Each row is a point. The ring and each string are closed loops that go straight from each point to the next, and from the last back to the first. Before rounding, they use only three directions, however many columns there are. How many times does the string pass through the ring? Passing back the other way cancels.

Ring:
[[ 10  20 -26]
 [ -9  45 -13]
 [-48  31   1]
 [-64  -4   7]
 [-46 -33  -5]
 [ -3 -14 -26]]
String (14 x 3):
[[-77  -8  24]
 [-85   2  -4]
 [-55  11 -21]
 [-36   9  -9]
 [-42  12  25]
 [-61  34  28]
 [-66  46   2]
 [-52  32 -19]
 [-37  15 -12]
 [-49  20 -25]
 [-62  17 -13]
 [-48   9 -15]
 [-40   0  15]
 [-61  -9  35]]
Times through: 2

Ring, 6 rows:
[[ 76 -16 -29 -29 -29  28]
 [ 30  29 -35 -29 -25  29]
 [-58  34   3  -5  -8   2]
 [-91 -36  41  21   8 -32]
 [-38 -94  23  18   5 -34]
 [ 53 -87  -5  -7 -15  -3]]
String (16 x 6):
[[ 32  26   9 -22 -27  27]
 [ 39  72 -31 -39 -34  46]
 [ 15  82 -46 -37 -29  42]
 [ -3  52   2 -21 -23  25]
 [ -8  10  22  -9 -17   9]
 [-21   4 -24 -11 -11   5]
 [-32  15 -49 -15  -9   6]
 [-42  60 -56 -22 -12  17]
 [-30  88 -38 -28 -20  30]
 [-12  80 -56 -33 -22  33]
 [  1  52 -85 -34 -20  29]
 [  1   4 -67 -22 -14  13]
 [ 10  -3 -12 -15 -17  11]
 [ 38  22   7 -23 -28  28]
 [ 42  22  23 -22 -30  28]
 [ 12  -7   5 -12 -18  10]]
Times through: 0

Ring (7 x 9):
[[ 47  -4   5  -6 -16 -12  30  31 -17]
 [  8  31 -19 -20 -17   0  13  32   0]
 [-31  25 -18 -13 -12   8  -6  10  15]
 [-57 -12   4   8  -5  10 -20 -23  23]
 [-46 -38  11  21   0   6 -16 -30  16]
 [ -4 -57  11  27   2  -3   3 -15  -3]
 [ 38 -40  11  13  -6 -12  24  12 -17]]
String (13 x 9):
[[-39 -54  -7  30   9   7 -14 -26  10]
 [-47 -76  12  42  11   6 -19 -44  12]
 [-37 -55  36  28  -3   1 -13 -40  13]
 [-25 -35  26  16  -7   0  -6 -23   9]
 [-14 -27   0  12  -3   1  -1  -6   4]
 [-24 -42 -32  23  11   7  -6  -5   3]
 [-67 -46  -3  28   8  13 -27 -38  22]
 [-86 -30  24  20  -3  14 -35 -51  34]
 [-95 -20  33  16  -7  15 -39 -55  40]
 [-68 -14  36   9 -12   9 -26 -40  30]
 [-30 -13  22   5 -12   2  -7 -16  14]
 [-21 -22 -13  11   0   4  -3  -3   6]
 [-27 -33 -15  17   4   5  -7  -9   7]]
Times through: 2
String:
[[ 34  22  31 -20 -30 -12  25  25  -7]
 [ 10  24  29 -19 -28  -7  14  14   3]
 [ 11  49 -18 -30 -23  -1  16  40   1]
 [ 15  56 -55 -33 -15   3  19  57  -3]
 [ 22  13 -51 -11  -4   0  19  44 -11]
 [ 14   5   2  -8 -15  -5  15  19  -3]
 [ 19   6  21 -10 -21  -8  17  16  -4]]
Times through: 1

Ring:
[[ 35   9  -1 -20  55 -65  29   5 -25  16 -27   8]
 [ 18  47   7 -16  22 -39 -22 -11  14   7   4  13]
 [ -5  53   7  -1  -6 -15 -46 -18  43 -12  25  20]
 [-25  32   4  19 -20   0 -42 -16  53 -32  30  26]
 [-33   2   0  31 -18   1 -20  -8  46 -42  22  29]
 [-26 -43 -12  35   4 -14  29   8  15 -43  -3  27]
 [ -6 -65 -22  23  32 -38  65  20 -17 -29 -29  22]
 [ 14 -61 -24   7  53 -57  79  24 -38 -12 -43  16]
 [ 32 -35 -16 -11  65 -70  68  19 -44   7 -45  10]]
String, 6 rows:
[[  6 -31 -45  -1  21 -34  42  16  -8 -17 -20  22]
 [ -5 -22  -6  16  21 -31  25   6   3 -22 -10  20]
 [-31 -30  30  46  11 -18  12  -2  22 -42   4  23]
 [-51 -37  25  61 -12   3   3  -4  41 -61  17  30]
 [-32 -83  -8  50  16 -20  62  18  -1 -53 -18  28]
 [  6 -86 -52  12  42 -47  95  34 -38 -24 -47  22]]
Times through: 1
String (20 x 12):
[[-25  20 -24  14 -27   5 -32  -9  52 -35  27  30]
 [-38  46 -20  18 -50  24 -66 -20  79 -43  48  34]
 [-37  39  19  29 -30  10 -58 -23  68 -40  42  28]
 [-26  17  36  31  -1 -12 -28 -16  41 -32  22  21]
 [-30  22  34  33  -9  -5 -36 -18  49 -35  28  23]
 [-48  39  22  38 -42  21 -68 -26  81 -49  51  31]
 [-42  33 -24  23 -52  26 -58 -17  78 -48  47  36]
 [-13   6 -32   7 -11  -9  -9  -1  32 -27  11  27]
 [ -7  -6 -12  11  10 -24   9   1  14 -22  -1  22]
 [-23 -14 -45  16 -19   0   2   4  34 -40  10  32]
 [-45 -55 -32  47 -20   7  24  10  33 -62   7  36]
 [-39 -74  15  59  14 -17  48  11   8 -56 -10  27]
 [-19 -48  14  37  26 -30  39   8   0 -35 -13  21]
 [ -6 -23  -9  16  19 -30  26   6   4 -24 -10  21]
 [-10 -28 -29  15   9 -22  27   9   8 -29  -8  25]
 [-29 -52 -46  30 -10  -4  34  14  19 -49  -3  33]
 [-40 -52 -16  46  -9  -1  26   8  27 -57   3  32]
 [-40 -41  29  55   5 -11  16  -1  26 -52   6  26]
 [-23 -20  26  36  13 -21   9  -3  20 -35   3  21]
 [ -5   3 -29   3   0 -18   0   1  21 -21   4  24]]
Times through: 2

Ring (6 x 14):
[[ 63 -41  56 -49 -21  10 -26 -33 -10  12  15 -23 -45   5]
 [ 20  -5  31 -50 -32   9  -1 -38   7  16 -26  21 -26  31]
 [-18  47 -39 -13   2  17  26  -8   7   9 -32  52  16  32]
 [-16  48 -57  15  37  16  27  14   4  -4  -3  41  30   8]
 [ 26   1 -14  11  44   9   2  12  -4 -10  38  -3   6 -20]
 [ 70 -41  39 -26   9  11 -27 -14 -17   3  43 -36 -35 -16]]
String:
[[-32  30 -16   3  22  -5  34  -5  34  -8 -18  54  22  12]
 [ 15  14 -13 -12  12  14   6  -6  -2   4   2  17   0   9]
 [ -2  64 -82   3  22  37  20  15 -22  11 -13  38  26  25]
 [-35  74 -72  -5   6  25  37   1   4  11 -45  69  31  42]
 [-37  50 -27 -22 -12   8  35 -20  25  10 -54  71  16  44]
 [ -5  15   5 -25  -8   4  16 -22  18   6 -24  38  -3  24]
 [ 20  18 -17 -21   0  21   3 -10 -10  11  -6  17  -5  19]
 [ 13  34 -29 -34 -18  30   6 -16 -15  21 -30  31  -5  39]
 [-17  29   6 -48 -40   9  21 -40  21  19 -61  59  -8  54]
 [-25  13  29 -41 -30  -8  25 -41  40   8 -52  59  -8  40]
 [-30  27  10 -37 -28  -2  29 -36  35  10 -57  65   0  45]
 [ -9  55 -51 -22  -9  29  20  -9  -8  18 -39  50  12  43]
 [  4  48 -54 -12   6  31  14   1 -15  13 -18  34  13  29]
 [ 15  33 -42  -9  13  27   8   3 -16   9  -3  21   7  17]
 [ -4  71 -95   9  29  40  21  22 -26  10 -10  39  32  23]
 [-42  75 -84  22  39  18  43  20  10  -3 -21  66  47  20]
 [-47  48 -40  17  36  -4  44   6  36 -12 -19  66  38  11]
 [ 12   8  -4 -12  12   8   8  -8   5   1   2  18  -1   7]
 [  9  45 -68  12  38  30  13  21 -20   2  12  21  23   5]
 [-12  67 -95  30  55  29  28  33 -14  -4   8  38  43   4]
 [-42  61 -67  27  48   7  43  19  21 -11 -11  62  46   8]]
Times through: 3

Ring:
[[ 41 -12  57 -16 -35  66 -42  -8  17 -15  -7 -13  30  15]
 [ 40   9  53 -13 -32  71 -39  -1  22 -25 -13 -31  28  18]
 [ -4  32  16 -17 -19  39   0  -2  13 -14 -35 -35  10   1]
 [-39  35  -8 -23 -10   9  30  -7  -1   4 -46 -26  -6 -17]
 [-57  21 -10 -31  -6 -10  42 -13 -15  25 -37 -11 -18 -30]
 [-48   4   2 -32  -9  -6  32 -15 -18  30 -25  -1 -16 -28]
 [-23 -14  21 -31 -18  11  10 -17 -12  25 -15   6  -3 -19]
 [ 18 -23  44 -23 -30  43 -24 -15   4   4 -10   2  19   1]]
String, 22 rows:
[[-26   2  10 -27 -16  12  15 -15  -7  15 -28  -4  -1 -17]
 [ -6   3  34 -24 -19  31  -4  -6  -2   8  -9 -15   0  -7]
 [-10 -18  48 -30 -19  23  -5  -9 -14  27  11  -1  -9 -14]
 [-26 -31  16 -34 -20   3  11 -26 -16  32 -20  23   1 -23]
 [-25 -20   4 -30 -21   5  14 -26  -9  21 -36  18   8 -20]
 [-13  -2  17 -25 -20  22   4 -15  -2   9 -27  -4   7 -11]
 [ -2  -7  42 -26 -21  32  -9  -8  -4  13  -1 -10   0  -7]
 [-15 -19  40 -31 -18  18   0 -13 -15  28   4   3  -8 -16]
 [-47 -21  11 -37 -12 -11  28 -22 -26  43 -14  18 -16 -33]
 [-50  -3 -15 -32 -12 -11  36 -25 -14  26 -46  11  -4 -29]
 [-32   5  -3 -27 -16   6  22 -18  -5  13 -42  -2   2 -19]
 [-30  13  22 -28 -11  13  17  -5 -11  20 -11 -17 -15 -18]
 [-49  25  12 -30  -4   0  33  -3 -18  27 -13 -23 -27 -26]
 [-95  38 -48 -34   4 -40  77 -17 -23  33 -64 -10 -29 -45]
 [-76  31 -46 -30  -3 -26  63 -21 -13  21 -72  -5 -12 -36]
 [-35  19  -4 -26 -13   7  25 -13  -4  10 -42 -13  -2 -18]
 [-20  21  24 -24 -13  23  10  -2  -3   8 -15 -26  -8 -11]
 [-55  35  -4 -28  -3  -3  40  -4 -13  19 -31 -26 -23 -26]
 [-33  22  15 -26 -10  12  21  -4  -9  15 -19 -23 -14 -18]
 [-19  11  18 -25 -16  21   9  -9  -3   9 -23 -15  -1 -12]
 [-56  11 -19 -31  -9 -13  42 -20 -14  25 -48   0 -10 -30]
 [-69   4 -25 -35  -6 -26  52 -25 -22  35 -49  11 -15 -38]]
Times through: 3

Ring, 6 rows:
[[ 65   6 -15 -13  21 -10   6 -39  14  17  -4 -11 -12  -2]
 [ 41  43   9 -16  15  28   7 -23  63  11 -22  20   7 -29]
 [-19  50  14 -18   8  37   9   7  51  -1 -22  35  26 -31]
 [-55  21  12 -11   3  23  26  23  10 -10 -12  32  32 -16]
 [-18 -35   8   7   5  -6  56   3 -28  -5   0  10  14   7]
 [ 35 -35 -14   0  15 -26  34 -26 -31   9   7 -15  -8  16]]
String, 24 rows:
[[ 37 -62  14  22   7 -13  79 -22 -23   4  -1   0  -3  12]
 [ 13 -18   9   4   9   2  47 -11  -1   2  -6  10   7  -2]
 [ -4   2  -4 -10  11  -1  20  -5  -4   2  -3   7  10  -2]
 [-41 -18  -6  -6   7 -10  32  12 -37  -7   5   6  18   9]
 [-55 -32  13   7   0   1  61  21 -34 -13   0  20  26   5]
 [-35 -41  39  23  -5  20  93  17  -7 -13 -12  36  28  -6]
 [-16 -13  16   4   4  11  51   4   1  -4  -9  21  18  -7]
 [-14  -2   3  -6   8   5  31   1  -3  -2  -5  13  15  -4]
 [-50  -3 -13 -14   9  -9  16  15 -35  -7   5   6  20   6]
 [-53 -39   3   5   2 -11  55  19 -50 -11   6  11  21  13]
 [ -7 -64  24  25   0  -4  91   0 -31  -7  -2  14  13  10]
 [ 24 -50  23  22   5   0  81 -14  -9   1  -6  12   5   3]
 [ 28 -35  12  12   9  -4  60 -18  -7   4  -5   6   2   3]
 [ 10 -10 -10  -8  14 -12  21 -13 -15   5   1  -3   3   5]
 [  7  -9 -38 -21  20 -36  -7 -17 -46   8  15 -24  -5  20]
 [ 52 -28 -34 -10  22 -41   9 -37 -40  15  14 -32 -19  23]
 [ 88 -35 -11   4  20 -26  35 -50  -9  19   2 -22 -22  12]
 [ 93 -28 -19  -1  23 -29  23 -54  -9  21   4 -27 -25  13]
 [ 67 -18  -2   1  17 -10  33 -39   8  15  -5  -7 -11   1]
 [ 25  -1  -2  -7  14  -1  24 -18   7   7  -6   3   2  -4]
 [ 21   2 -42 -26  23 -35 -19 -24 -35  12  13 -27  -9  17]
 [ 55 -31 -39 -11  24 -47   5 -40 -46  17  16 -37 -21  27]
 [ 61 -51 -14   7  17 -34  43 -38 -35  13   9 -23 -17  21]
 [ 37 -60 -19   7  15 -42  44 -28 -57   8  15 -25 -13  29]]
Times through: 4
String, 17 rows:
[[-20  20  25  -4   4  33  38   8  36  -4 -20  36  26 -25]
 [-71  20  25  -5  -1  35  41  32  17 -15 -16  45  41 -22]
 [-25  -9  27   7   1  23  59  10  12  -7 -14  32  25 -14]
 [ -8 -11  14   3   6  10  47   0   3  -2  -9  19  16  -7]
 [ -8  -4  -1  -7  10  -1  27  -3  -7   0  -3   8  11  -1]
 [ 16 -41  17  16   6  -1  69 -11 -11   0  -5  11   6   3]
 [ 49 -76  19  30   7 -16  92 -27 -27   5   0  -2  -6  15]
 [ 60 -66 -12  13  16 -39  54 -38 -47  12  11 -25 -18  27]
 [ 66 -34  -5   6  16 -19  42 -39 -10  14   0 -13 -14   9]
 [ 48  -9   2   0  14  -1  33 -29  13  11  -7   1  -4  -4]
 [ 95  -9   9   5  17   3  39 -49  37  19 -14  -1 -14 -10]
 [ 37  11   1  -9  15   6  19 -23  24  10 -10   6   2 -11]
 [ 12  27 -13 -22  17   2  -5 -14  14   8  -6   3   6  -9]
 [ 29  63  -7 -30  19  22 -22 -20  57  12 -18  13   7 -28]
 [  6  66   3 -28  14  33 -13  -7  62   7 -22  26  17 -33]
 [-25  49 -10 -30  13  15 -16   5  22   1  -9  16  19 -18]
 [  2  13   6  -9  10  13  23  -6  19   2 -11  16  13 -13]]
Times through: 0
